Rows are points. Each copy is the shape, with its points in the same order, stretched, turned, moved and blurred by noise. Is it also mirrored, or only turned?

Shape, 6 rows:
[[ 0.19  0.41 -0.15]
 [-0.16 -0.29  0.01]
 [-0.16  0.00  0.51]
 [-0.14  0.06 -0.70]
 [ 0.69  0.27 -0.08]
 [-0.37 -0.11  0.22]]
Copy 1, 6 rows:
[[ 0.31  0.23 -0.17]
 [-0.29 -0.23  0.03]
 [-0.49 -0.07 -0.44]
 [ 0.25  0.17  0.60]
 [ 0.57 -0.08 -0.34]
 [-0.46 -0.02 -0.05]]
Copy 1 is: mirrored
Copy 2, 6 rows:
[[ 0.24  0.39  0.12]
 [-0.06 -0.40 -0.08]
 [ 0.28 -0.55  0.53]
 [ 0.12  0.29 -0.75]
 [-0.32  0.55  0.63]
 [ 0.37 -0.53 -0.01]]
Copy 2 is: mirrored
Copy 3, 6 rows:
[[-0.18  0.58  0.02]
 [ 0.30 -0.35 -0.08]
 [-0.49 -0.39 -0.41]
 [ 0.79  0.54  0.10]
 [-0.25  0.48  0.56]
 [-0.08 -0.28 -0.47]]
Copy 3 is: only turned

Shape:
[[-0.02  0.23 -0.08 -0.15 -0.23 -0.48]
 [ 0.22 -0.11  0.07  0.21  0.27  0.27]
 [-0.69  0.69  0.63 -0.07 -0.56 -0.17]
 [ 0.54  0.34  0.59 -0.11 -0.33  0.28]
 [ 0.50 -0.48 -0.58  0.37 -0.40  0.07]
 [ 0.32  0.09  0.09 -0.26  0.08 -0.38]
 [-0.28  0.21  0.31 -0.11  0.09 -0.33]
 [ 0.15  0.72  0.05  0.20  0.04 -0.24]
 [ 0.04 -0.10  1.10 -0.22  0.28 -0.32]
 [-0.20 -0.53 -0.55 -0.02  0.37  0.29]
 [-0.15  0.38  0.12 -0.45  0.17 -0.40]]
Copy 1:
[[-0.25 -0.21 -0.15 -0.19 -0.56 -0.30]
 [ 0.06 -0.21  0.10  0.13  0.23  0.28]
 [ 0.14  0.25 -0.13 -0.51 -1.34  0.02]
 [ 0.39 -0.47  0.40 -0.27 -0.40  0.58]
 [-0.31 -0.61 -0.38  0.47 -0.05  0.41]
 [-0.01 -0.41  0.27 -0.20 -0.01 -0.21]
 [-0.03 -0.08 -0.08 -0.30 -0.37 -0.18]
 [ 0.38 -0.24  0.12  0.16 -0.21 -0.28]
 [ 0.27 -0.11  0.21 -0.84  0.06  0.19]
 [-0.58  0.19 -0.21  0.38  0.06  0.14]
 [-0.08 -0.16  0.33 -0.28 -0.30 -0.39]]
Copy 1 is: mirrored
Copy 2 (11 x 6):
[[ 0.41 -0.44  0.20  0.17 -0.05 -0.17]
 [-0.45  0.28 -0.08 -0.09  0.08  0.01]
 [ 1.13 -0.13  0.67 -0.78  0.87  0.05]
 [-0.18 -0.44  0.04 -0.63  0.90 -0.49]
 [-0.47 -0.70 -0.30 -0.09 -0.50  0.03]
 [-0.07 -0.32 -0.06  0.26  0.05 -0.25]
 [ 0.33  0.09  0.37 -0.01  0.32  0.13]
 [-0.04 -0.13  0.55 -0.09  0.14 -0.45]
 [-0.12 -0.04  0.38  0.00  0.77  0.31]
 [-0.08  0.46 -0.61  0.28 -0.52  0.41]
 [ 0.48  0.06  0.02  0.27  0.16 -0.12]]
Copy 2 is: mirrored

Shape (14 x 8):
[[ 0.36 -0.28 -0.07 -0.08 -0.12  0.43 -0.21  0.29]
 [-0.09  0.62  0.41 -0.37  0.30 -0.02  0.02 -0.39]
 [ 0.33 -0.38  0.25  0.08 -0.11 -0.14 -0.31  0.52]
 [ 0.32  0.19 -0.27  0.00 -0.18 -0.19 -0.11  0.73]
 [ 0.90 -0.31  0.22 -0.47  0.26 -0.27  0.05  0.27]
 [ 0.06 -0.30  0.32  0.06  0.08 -0.18 -0.34  0.53]
 [-0.25  0.21 -0.05 -0.44 -0.04 -0.41 -0.20 -0.42]
 [-0.32  0.22  0.29 -0.54 -0.23 -0.29  0.33 -0.51]
 [ 0.39 -0.12  0.11  0.47  0.09  0.06  0.20  0.27]
 [-0.49  0.20 -0.31 -0.62  0.30 -0.38  0.13 -0.77]
 [ 0.57 -0.38 -0.23  0.19 -0.50 -0.20 -0.16  0.32]
 [-0.41  0.32 -0.27 -0.77 -0.44 -0.22  0.01 -0.06]
 [-0.18  0.01  0.03 -0.33  0.16 -0.12  0.45 -0.18]
 [ 0.30  0.22  0.36  0.00 -0.41 -0.29 -0.56 -0.11]]
Copy 1 (14 x 8):
[[ 0.10 -0.33 -0.31  0.31  0.32 -0.33  0.16 -0.62]
 [-0.70  0.05 -0.48 -0.56 -0.26  0.24  0.21  0.31]
 [-0.25  0.16  0.15  0.30  0.72 -0.32  0.08 -0.48]
 [-0.35  0.14 -0.06  0.68  0.01 -0.58 -0.19 -0.50]
 [-0.96 -0.49 -0.19 -0.09  0.21 -0.30  0.01 -0.76]
 [-0.32  0.24  0.13  0.14  0.66 -0.45  0.25 -0.11]
 [-0.31  0.39  0.07 -0.58 -0.30  0.23  0.43 -0.21]
 [-0.07  0.38 -0.17 -0.78 -0.30  0.12 -0.15  0.18]
 [-0.18 -0.17 -0.11  0.67  0.35 -0.02 -0.34  0.01]
 [-0.09  0.09  0.26 -0.94 -0.95  0.45  0.72  0.05]
 [ 0.06  0.06  0.20  0.68  0.37 -0.13 -0.18 -0.86]
 [ 0.11  0.40 -0.18 -0.64 -0.59 -0.49  0.11 -0.39]
 [ 0.00 -0.17 -0.15 -0.39 -0.43 -0.14 -0.07  0.23]
 [-0.67  0.63 -0.11  0.05  0.55  0.16  0.14 -0.46]]
Copy 1 is: mirrored
Copy 2 (14 x 8):
[[ 0.37 -0.03  0.15  0.31  0.64 -0.24  0.02 -0.14]
 [-0.14 -0.51 -0.16  0.19 -0.43  0.48  0.62  0.15]
 [ 0.71 -0.05 -0.18 -0.21  0.51  0.06  0.00 -0.16]
 [ 0.35  0.51 -0.25 -0.20  0.63 -0.04  0.33  0.15]
 [ 0.76 -0.42 -0.64  0.28  0.48 -0.23  0.40  0.44]
 [ 0.71  0.00 -0.24 -0.26  0.36  0.21  0.11 -0.37]
 [ 0.18 -0.02 -0.27  0.38 -0.60  0.61  0.20  0.28]
 [-0.05 -0.23 -0.27  0.13 -0.97  0.30  0.24  0.31]
 [-0.15 -0.21 -0.37 -0.19  0.58 -0.09 -0.06 -0.14]
 [-0.21 -0.05 -0.68  0.72 -0.92  0.56  0.31  0.19]
 [ 0.44  0.24 -0.20  0.02  0.58 -0.11 -0.34  0.26]
 [ 0.23  0.51 -0.02  0.28 -0.66  0.16  0.44  0.35]
 [-0.19 -0.11 -0.55  0.15 -0.44 -0.02  0.28  0.04]
 [ 0.52 -0.20  0.17 -0.06  0.06  0.62  0.05  0.32]]
Copy 2 is: mirrored
